Rows are points. The points of each table are mixes of a few directions, plus a little noise. How many directions does each table use, and how many do they share? Where both have some left over, give the other angles between the two spaces (their principal angles), to ten degrees, smallest first.
In the rows, zero is written as 128.

First (7 x 2)
[[108  90]
 [168 209]
 [100  73]
 [124 122]
 [140 154]
 [118 105]
 [136 144]]
Second (4 x 2)
[[128 125]
 [131  83]
 [130  98]
 [123 206]]
Directions: first 1, second 1, shared 0; angles 30

First (6 x 3)
[[120 135 133]
 [ 51 186 200]
 [154 112 105]
 [131 126 125]
 [147 114 107]
 [162 104  94]]
Second (7 x 3)
[[ 94 153 162]
 [193  80  65]
 [103 146 152]
 [101 148 155]
 [160 105  96]
 [ 95 153 161]
 [151 111 105]]
Directions: first 1, second 1, shared 1

First (7 x 4)
[[ 35 134 167 133]
 [187 152  90 114]
 [146 133 119 124]
 [147 145 110 123]
 [131 120 133 131]
 [179 143  96 118]
 [ 73  72 185 154]]
Second (7 x 4)
[[113 188  96 113]
 [156 140 123 100]
 [123  81 191  98]
 [ 91 135 111 170]
 [146 135 106 138]
 [161 161  99 106]
 [105  57 170 171]]
Directions: first 2, second 3, shared 2

First (7 x 4)
[[124 173 117 126]
 [139 113 162 135]
 [111 163  69 115]
 [136 135 154 135]
 [136 152 167 135]
 [120 150  98 122]
 [135   7 130 126]]
Second (5 x 4)
[[219 136 148 165]
 [141 130 131 133]
 [102 113 120 154]
 [118 145 127  73]
 [ 62 117 113 116]]
Directions: first 2, second 2, shared 0; angles 60, 70

First (8 x 6)
[[172 108 106 156 195 142]
 [137 132 104 114 159 125]
 [136 129 113 124 150 129]
 [ 74 139 188 126  10 119]
 [150 128  90 117 191 127]
 [137 130 106 117 162 127]
 [ 81 150 149  95  60 112]
 [137 107 168 176  97 142]]
Second (8 x 6)
[[113 159 109  59 143 121]
 [119 137 144 163  90  98]
 [136 105 116 155 141 135]
 [117 165 127 173  86  57]
 [115  58  98 117 157 199]
 [151 102 150 159 137 156]
 [174 142 119 108 198 140]
 [ 99 157 162  92  72 119]]
Directions: first 2, second 4, shared 2

First (8 x 8)
[[197 118 147 202 139  68  99 106]
 [133 109 112  65 141 164 141 117]
 [105 117 166 113  91 139  94 159]
 [158 134  94 129 162 124 153  96]
 [ 65 141 146 138 102 133 138 161]
 [100 191  65  75 129 182 158 119]
 [194 112 133 171 149  84 111 100]
 [ 69 104 168 131 109 131 133 162]]
Second (9 x 8)
[[145  56 110 177 120  91 102  98]
 [134 110  90  77 142 160 142 106]
 [133 192  41  94 142 168 156  96]
 [148 131 179  56 137 159 124 153]
 [130 112 180 155  82 107  70 158]
 [154 130 129 138 137 116 123 119]
 [ 64 134  93 132  72 151 105 142]
 [112 170 170 181 166  92 179 147]
 [132 118 160 143 154 109 149 133]]
Directions: first 4, second 5, shared 4

First (9 x 9)
[[ 68  33 198 168 184  17 135  92 197]
 [143 152 111 119 115 156 127 137 110]
 [176 204  71  96  83 218 123 157  72]
 [116 109 142 136 139 106 129 121 142]
 [154 169  98 111 104 176 125 143  97]
 [150 163 102 114 108 169 126 142 102]
 [121 116 137 133 136 114 129 124 137]
 [111 102 147 140 144  97 130 118 147]
 [113 104 146 138 142 100 130 119 146]]
Second (7 x 9)
[[143 153 109 118 113 160 126 137 109]
 [112 104 147 138 144  99 129 117 146]
 [166 190  79 103  90 201 126 151  82]
 [ 99  82 164 148 155  69 132 111 163]
 [141 148 114 119 117 153 128 137 113]
 [153 168  99 111 104 176 125 143  98]
 [ 79  49 184 159 173  38 134  99 184]]
Directions: first 1, second 1, shared 1

First (11 x 11)
[[126 150  92 130 138 172 128 187 123 167  83]
 [120 111 200  86  87  99  97  83 167  86 175]
 [136 112  97 193 175  84 175  79  78 113 147]
 [154 125  67  95 131 160 143 165 144 192  94]
 [152 103 151  12  65 139  97 126 210 160 142]
 [117 141 142 119 117 147 110 151 138 128 117]
 [118 127 148 154 135 108 130 105 112  97 145]
 [115 124 152 177 145  89 140  85  96  82 157]
 [131 124 100 181 166 104 163 102  86 119 132]
 [141 132  76 123 143 155 144 164 125 176  94]
 [ 88 159 187 141 109 151  85 161 131  90 121]]
Second (9 x 11)
[[105  91  87 125 131 134 192 163 106 110 108]
 [146  86 115 102 141 110 190  90  88 148 140]
 [ 76 121 114 137 112 155 143 205 138  78  99]
 [141 135 197  99 115 118  92  82 128 132 158]
 [171 154  69 125  99 131 145  87 161 223 111]
 [107 159 151 131  94 148  86 159 165 114 117]
 [155  98 108 149 196  97 155  98  76 122 149]
 [153 163 198 130 136 114  44  83 141 130 162]
 [ 98 145 112 156 124 147 106 185 149  96 108]]
Directions: first 3, second 4, shared 1; angles 40, 40

First (9 x 12)
[[153 122 103  94 150 127 112  92  94  99 165 123]
 [ 91 134 145 153  86 147 147 196 121 113  78 100]
 [152 114 120 149 113 166 128 173 137 135 131 136]
 [137  42 148 161 132 139 125 134 199 191 142 139]
 [102 217 110  80 131 103 142  77  88  89 110 127]
 [ 97 181 130 128 125  64 142 153  87  97 118  90]
 [ 91 128  70  89  91 148 173 111 155 150 121 121]
 [184 185 122 147 168 108 119 117 125 141 157 174]
 [149  35 196 148 160 153  68  94 143 133 130 136]]
Second (10 x 12)
[[172 150 114 168 180 111  91 170 140 108 131 157]
 [125 109  73 124  76  97 148 179 103 111 128 108]
 [120 122 115 167  98  93  91 191 135 109 119 139]
 [114  69 155  47  97 205 165  26  85 130 113  92]
 [114 156 153 153 116 109 116 152 140 141 162 130]
 [121 118 130  58 150 192 174  21 130 153 120 123]
 [141 163 139 138 143 165  92 122 147 134 175 162]
 [ 97 106  76 140 103  71 144 162 167 129  59 133]
 [142 135 188 138 167 157  99  97 129 128 135 140]
 [134 150 138 142 148  79 162 156 107 135 144  96]]
Directions: first 6, second 6, shared 3; angles 30, 60, 90

First (8 x 14)
[[194 108 145 128 144 157 138  92 122 143 127 122 142 213]
 [ 55 147 125 130  94  92 102 112 136 119 161 146 128  71]
 [107 116 121 122 105 117 102  77 150 136 147 156 147 113]
 [ 76 143  97 136  59 161  58 149 160 124 111 149 128  64]
 [190  93 107 106 190 141 204 206 122 133  37 100 127  93]
 [ 95 154 127 145  83 146  76 126 134 121 149 136 119 130]
 [161 128 131 134 185 123 131 117 119 119 174 130 101 192]
 [146 135 171 123 163  89 212 147  80 127 117  87 132 146]]
Second (8 x 14)
[[134 128 131 129 129 133 138 135 124 130 125 121 122 132]
 [144 110 114 147 109 198 147 131 161 172 133 113  61 109]
 [103 115 102 128 106 136  77  86 167 135 156 165 127 103]
 [105 134 122 115 129  84  91 106 125 103 137 156 171 129]
 [140 142 150 123 148 104 155 152  90 110 107 108 150 151]
 [125  91  81 152  78 228 100  90 214 195 162 149  36  76]
 [143 161 175 113 173  57 173 177  49  79  90  93 191 178]
 [131 143 148 119 149  88 143 146  92 101 114 117 163 151]]
Directions: first 5, second 2, shared 1; angles 60
